Each wall is flat, endless, passes through zero and stands at right angles to its row. A trip goes straight from one point to another. Which walls does it cross, in order?

Walls:
(1): [-1.48  0.40  1.09]
(2): [-1.09  2.33  1.96]
(3): [-1.68  1.92 -2.53]
Trips:
[-1.42 -1.79  0.71] to [1.56 1.98 0.87] => 2, 1
[-0.81 -0.48 -0.60] to [-2.84 -0.09 -0.16] => 2
[ 1.25 -1.06  2.56] to [-1.29  0.40  2.92] => none
[-1.42 -0.08  0.77] to [ 1.11 -0.38 -0.43] => 3, 2, 1
[-1.44 -0.21 -0.20] to [ 0.04 -0.33  1.34] => 3
[ 1.39  3.63 -0.22] to [ 0.19 -1.72 -0.35] => 2, 3
[ 0.75  0.97 -0.11] to [-0.56 -1.65  2.13] => 3, 1
[-2.44 -1.62 -2.13] to [-1.74 -1.20  2.05] => 3, 2
[ 1.35  0.00 -0.73] to [-0.49  0.33 -1.30] => 3
[1.26 1.38 0.78] to [0.71 0.29 1.60] => 1

Walls:
(1): [-0.12 -1.05  1.94 -0.35  0.91 -0.32  0.99 -0.28  2.00 -2.28  0.82  0.42
 -0.14 -2.04]
(2): [-0.27 -2.81 -1.14  2.39  2.86  1.47  4.13 -0.25  2.13 -1.95 -1.57 -0.55
  3.15  1.32]
(3): [-1.47 -0.03 -0.12 -1.34  0.09 -1.15 -0.67  1.89 -1.43 -0.43 -0.62 -1.09
  1.34 -1.24]
(4): [-0.60 -1.63 -0.12  0.66 -1.52  0.08  0.87  1.77  0.61 -0.56  0.55  2.59
  0.25 -0.64]
(5): [ 0.90 -1.66  0.35  1.99  0.03  0.63 -1.02 -0.01  1.81 -0.59 -0.97  0.82
  1.80  1.44]
Trips:
[-0.13 -0.70 -1.26 -0.92 -3.63  0.34 -1.16 -1.40  0.80 -2.35  0.27  4.26
  0.24  1.39] to [-0.63 -1.39  1.15 -1.46  0.57 -0.34 -0.68 -0.77  1.73  0.70  1.63  1.34
 -2.54  1.15] => 5
[-0.24 -0.05 -0.75 -0.88  1.59 -1.38 -2.08 -1.92  0.41 -0.11  2.27 -3.32
 -0.25 -0.73] to [ 0.69  0.38 -0.80  2.70  0.66  0.69 -1.81 -1.12 -1.28 -0.63 -2.39 -0.45
 -0.12  0.97] => 1, 5, 3, 2
[ 2.06  2.68 -1.38  1.55  0.83 -1.11  0.89 -0.42  0.64  2.35 -2.58 -1.21
 -0.19  1.51] to [ 1.85  1.42  0.56  0.27 -0.98 -0.78  1.53  1.92 -0.88  0.60 -3.29  2.22
  0.68 -3.18] => 5, 3, 2, 4, 1

Walls:
(1): [-1.51 -1.07  0.23  0.90  0.25 -0.29 -2.09  0.50 -0.81  1.69 -0.43 -0.33
 -0.78  0.97  0.30 -2.76 -1.35  1.40  1.33  0.55  1.59 -2.07 -0.36  1.62
  1.60 -0.78  1.46  0.62  0.96 -0.01  0.87 -1.84  1.52  1.47 -2.81  1.75
 -0.15 -0.02 -1.80 -1.32 -0.16  0.79 -2.00 -0.91  0.43  0.43 -0.32 -0.83]
(2): [ 1.79 -2.46  2.12  0.34  0.25 -4.69 -1.06  1.28 -0.53  1.01 -1.26 -0.34
 -1.34 -1.22 -0.44  2.31  0.48 -2.23  0.37  0.44  0.96  1.18 -0.26  2.26
 -0.69  0.39 -2.37  2.68 -0.59 -0.74  1.08  0.14 -0.01 -0.33  1.99  0.42
  0.05 -0.93 -1.74 -0.26 -0.46  0.31  1.64  0.19 -1.30  0.72 -0.69  0.43]
(3): [-0.14 -2.05  0.85  0.45  2.34 -1.16  2.36 -0.97  0.85 -1.70 -1.65 -0.72
 -0.16 -0.48 -2.46  0.61  1.32 -2.07 -1.98  0.63 -0.40  0.65 -0.16  1.11
 -0.31 -1.30 -0.91  0.38 -1.06  2.05  0.49 -0.21 -0.06 -2.31 -2.14  0.59
 -0.33 -1.44  2.69 -0.11  1.09 -2.13 -0.39 -0.30 -1.47  0.52  1.93  1.22]
(4): [-0.52  0.86 -0.55 -3.79  0.78  1.86  0.32  0.83  0.80  1.61  1.15 -0.63
 -1.22  0.91 -0.54  0.92 -2.90  0.51 -1.10 -2.07  1.69  1.15 -1.31  1.49
 -0.99  0.32 -1.48  2.60  0.92 -0.74 -1.90 -1.76 -0.79  0.92 -0.07 -0.84
  1.06  2.59 -1.60  0.75 -0.41 -1.27  2.90  0.56 -2.22  0.74 -1.39 -0.48]
(5): [-0.31  0.51 -0.12 -0.36  1.00  2.58 -2.10 -0.81  0.42  1.13 -0.40  2.31
  2.74 -2.64 -1.48 -1.58  0.02  1.03 -1.88  1.20 -0.63  0.36 -0.22  1.00
  1.70 -0.98 -2.16 -0.58  2.24 -0.19  0.72  1.76  2.01  0.45  0.89 -2.57
 -0.86  0.93 -1.28  0.36  0.57  1.87  0.37  1.90 -0.63 -1.33  0.17  0.32]
(6): [ 0.15 -0.89 -2.86 -2.49 -0.14 -0.01  2.60 -2.47  1.58 -1.36 -0.05  1.11
  0.86  1.73  1.31  1.64  0.19 -2.01 -1.01 -1.65 -0.30  0.11 -0.90  2.01
 -1.62 -0.06 -0.95  0.74 -0.13 -1.27  1.28 -1.30  1.54  0.53 -1.69  0.49
 -0.90  1.02  1.91 -1.15 -0.14 -0.31  1.18 -0.57  0.70  3.27 -0.55  2.53]
Trips:
[ 0.10 -0.19 -0.43  1.53  2.29 -0.23  1.85  0.16 -1.88 -3.23  3.02 -0.92
 -0.91  1.69  1.20  0.01 -0.52  0.68  0.35 -1.17 -2.21 -0.08 -0.05  1.59
 -0.59  1.93 -0.34 -0.10 -0.98 -0.55  1.07 -0.26  1.55 -0.08 -0.88  1.58
 -0.39  2.00  0.63  1.02 -1.48 -1.12  2.55 -1.95  0.68  0.31 -0.75 -1.17] to [ 0.83  0.14 -1.80  0.59  1.50 -1.21  0.68  0.04  0.75 -0.90  0.43 -1.95
  0.03  1.14  2.32 -0.91 -0.48 -1.92 -0.39  3.51 -2.07  3.18  1.72 -0.43
  2.53 -0.47  0.81  1.05  1.05  2.29  0.23  0.40  2.05 -1.14 -0.70  1.27
 -0.67 -3.44  0.80  0.43  1.20 -1.47  0.71 -0.45  0.16  0.98 -3.64  2.07] => 4, 2
[-0.76  1.12 -0.24 -0.28  1.41  0.84 -0.51 -0.44  1.30 -2.68 -0.34 -1.46
  0.07  1.86 -1.96 -0.53  1.46  0.29 -1.90 -0.71 -2.52 -0.54  0.07 -0.13
  1.51  1.34  0.54 -0.47 -0.09 -1.30 -1.50 -0.12 -0.89 -0.27  0.08 -1.02
 -2.90 -2.69  0.29 -0.12 -1.54  0.86 -0.75  1.00  0.14  1.74 -0.07 -0.16] to [-1.00 -0.05  1.34  2.74  1.41 -1.66 -0.87 -1.25  0.72  1.61  0.83 -0.75
  0.50 -0.28  0.86 -0.95  0.20  1.95 -0.43  0.26  0.81  0.91 -1.45 -0.57
  0.24  1.84 -2.60  0.37  0.59  1.29 -1.18 -1.10 -0.57  0.57 -2.25 -0.38
  0.51  0.93 -1.22 -1.82  1.43  2.83 -0.66  0.31 -2.46  3.21  1.18 -0.35] => 1, 6, 4, 2

Walls:
(1): [ 1.35  0.95  0.33  0.23  1.24 -1.40  1.03  0.13 -1.57 -0.67 -0.91 -1.44
 -2.68  1.07 -1.94 -0.23 -1.28  1.13  2.94  1.56 -3.75 -1.12 -0.03  0.42
 -1.30 -0.25  0.03  0.24 -1.43 -2.09 -1.00  0.10  0.34  1.97  0.26  1.16
  0.26  0.30  0.75 -0.07  1.00  1.60  1.21  1.24 -3.07  0.08 -1.25 -1.66]
(2): [ 0.09  2.42  1.14 -0.34 -0.77 -1.06 -0.79  3.31  0.73  1.25  1.53  3.48
 -0.22 -2.42  4.08  0.52 -2.16  1.94  1.13 -0.81  2.09 -0.01  0.53 -0.38
 -0.17  1.44 -0.82 -2.68  0.22 -0.28 -0.83 -1.06  0.09 -1.33  0.94  1.44
  1.36  1.39 -1.64  0.59 -1.66 -1.11  0.77  0.59  0.74 -0.17  1.53  0.79]
(3): [-0.02  1.62  0.79  1.34  1.20 -1.14  1.06  0.67  4.34 -1.88 -0.67 -1.96
  1.47  1.22  0.56  0.42 -0.10  2.64  1.46 -2.30  2.87  0.00 -1.87  0.26
  0.50 -0.91 -0.93 -1.57 -1.32  0.17  1.47 -1.03 -1.48  0.71  2.92  0.45
  1.61 -2.32 -1.13 -1.99  0.10 -1.10  1.51 -2.91 -0.27 -0.31  3.06 -1.44]
(4): [ 0.57  2.12  1.15  0.84 -2.59  1.39 -2.08  0.02 -0.48 -0.94 -2.49 -0.56
 -0.39 -2.76  0.44  0.86  1.94  0.94 -0.01  0.32 -0.12  0.77  1.34  0.77
  1.37 -0.06  0.46 -1.25 -0.64  0.46 -0.16  0.08 -2.73 -0.69  0.56 -1.36
 -0.97  0.55  1.47  0.52  0.85 -1.29 -0.94  1.64 -0.76  0.40  0.50  0.94]
Trips:
[ 0.78 -1.95  0.81  1.37  0.60 -1.50  0.98 -2.29 -2.15  0.33  0.12  0.63
 -0.61 -0.98 -1.34 -1.56 -0.91  0.82 -0.42  0.64  0.37  1.51  0.27  2.96
  2.56  0.10  1.23  1.14 -0.05  0.52 -1.30  3.63  1.84 -0.54 -0.18 -0.60
 -0.40 -2.65  0.82  1.11  0.02  1.38  2.14  0.09 -2.24  1.36 -1.30 -1.34] to [-0.02  3.54 -0.37  1.45  0.06 -1.68  0.48  1.04 -1.58 -2.73 -1.66  1.34
  0.99  1.06  1.30  0.21 -0.42 -1.46  0.45 -0.13  0.64 -0.07  1.26  0.45
 -1.07 -1.94 -1.36 -1.40  1.50  1.11  0.62 -2.62  0.11 -0.54 -1.48  2.29
  0.58 -0.76  2.54  1.20 -0.97 -0.23  0.45  0.68 -1.52 -0.94  1.96  0.55] => 4, 2, 3
[ 0.63 -0.90 -2.06 -0.97  0.25 -0.45 -0.18  1.81  0.53  0.75 -1.38  0.60
 -2.07  0.59 -1.01  2.23  0.45  1.32  0.54 -2.10 -0.96 -0.18 -0.10 -0.32
 -0.45  3.25 -2.35 -0.30 -2.60  4.84  2.42  1.35 -0.10 -1.59  1.37  1.67
  0.54 -2.41 -2.90  1.29  1.99 -1.92  0.48  2.62 -1.20 -1.24  1.00 -0.12] to [ 2.17 -0.37 -2.42 -1.68  0.05 -0.60 -1.36 -0.71  0.71 -0.73  0.61  0.25
  1.17 -1.78  0.59 -1.15  2.03  1.98 -1.80  1.71  2.44 -1.36  0.94  0.54
  0.92  0.33  1.56 -0.79 -0.39  2.24  0.37  0.03  1.71 -1.54  0.09 -1.83
 -1.63 -1.09  0.59  0.26 -0.29  0.76  0.72  0.03 -0.55  0.54 -1.98 -0.39] => 1, 3, 2
[-0.23  3.13 -0.03  0.80  1.53  0.24 -1.73  0.32 -0.55 -1.33  1.30  2.37
 -0.92 -0.83 -1.15 -1.12 -0.33  1.24  2.62 -0.02 -1.09  1.65 -0.64 -0.50
  0.50 -0.70  2.87 -1.98  0.50  1.28 -1.12  3.93  0.33 -0.07 -2.15  0.78
 -0.42  1.27 -0.43 -1.43 -2.84 -0.29  0.80 -0.29 -0.61 -1.46  1.29  0.76] to [ 0.93 -3.09  1.52 -1.16 -2.09 -1.03  3.36  0.45 -1.65  1.73  1.22  0.10
 -2.86  0.09  0.25  1.66  0.26 -1.97 -2.37  0.54  0.01  1.37 -2.67  0.70
 -2.01  0.75 -1.43 -1.81 -1.73 -1.14  0.13 -0.50 -0.69  2.23 -1.63 -1.24
  1.09  0.13  1.15  0.58 -1.30 -0.86 -0.91 -0.85 -0.18  0.23  0.14 -0.66] => 4, 2
[ 0.87 -0.25 -0.70  0.35  0.00 -2.38  1.80  1.45 -0.73  0.05 -0.67 -0.14
  1.12  0.06  0.57  1.55 -0.67 -2.09 -0.05  2.62  0.93 -0.97  0.87 -1.18
 -2.56 -0.34  2.40  0.58 -0.71 -0.30  1.22  0.07 -0.97 -2.35  0.29 -0.46
 -0.59  0.06  1.44  1.35 -2.44  1.86 -0.79 -0.02  0.80 -2.04  1.54  0.39] to [-2.90  0.64 -2.29  2.24  0.58 -3.57 -1.13 -1.17  0.07 -2.59 -0.82  2.21
 -1.89  1.27  0.50 -0.69  1.26 -0.63 -2.32 -0.25  2.18  0.44  0.14 -0.38
  1.77  0.82  1.35  2.95  1.12  2.89 -2.40  2.34  3.20  1.40  1.92  1.32
 -0.27 -1.37 -0.36  0.74  0.21  0.64 -0.27 -0.24 -0.17 -0.55  1.30 -1.40] => 2, 3
[ 0.39  0.30 -0.90  0.58  0.94  1.89  1.10 -0.98 -1.34  0.90 -2.99  1.98
  0.80 -1.90  0.31  0.38  0.50 -0.89 -0.19 -0.15  3.73 -0.54 -2.96  0.64
  2.56  0.76 -1.05 -0.24  0.20  1.80  2.11 -0.22  1.95 -0.24  0.63  1.15
 -1.23  1.60  0.81 -0.76 -0.92  0.02 -0.25  0.33  0.35 -0.98  0.40 -0.86] to [-0.49  1.26  2.83 -1.18 -1.02  1.89  0.14  0.07  0.62  0.06  0.58 -0.81
 -1.13 -0.19 -0.45  0.67  0.74 -1.73 -0.62 -1.17 -1.15 -1.54  1.00  0.46
 -1.03  0.34 -0.74 -0.20  0.13  0.17  0.17  0.61 -1.41 -0.68 -1.00 -1.31
 -1.00 -2.87 -0.48 -1.63  0.32 -1.37  2.82 -0.49  0.31 -2.64 -0.74  0.70] => 2
[ 0.23  1.98 -0.02  1.15  0.36 -2.55 -1.81 -0.01 -0.06 -2.01 -0.10  0.72
 -1.58 -0.54 -0.60  0.06 -0.48 -1.47  1.97 -1.04  0.11  1.73 -2.29 -0.74
 -2.17  1.04 -0.76  2.95  2.29  1.74 -1.55 -0.01  1.89  1.54 -0.08  0.46
  0.72 -0.67  0.84 -3.61 -0.42 -0.52 -1.28 -1.13  0.30 -0.43  0.70 -1.01] to [-0.32  1.47  1.13 -1.13  1.24  0.92  1.42  1.55 -0.21 -1.21  0.63 -0.47
  1.55  0.75  0.68  0.16 -0.31 -0.85  1.45  0.16 -1.37  1.63  0.92  1.80
 -1.17  0.20 -0.10  0.22  0.33 -1.70  1.47 -0.82  0.89  0.20 -1.04 -0.38
  0.34  0.37 -0.72  0.55 -0.29 -0.90  1.34  0.48 -0.55  0.59  2.12  0.48] => 2
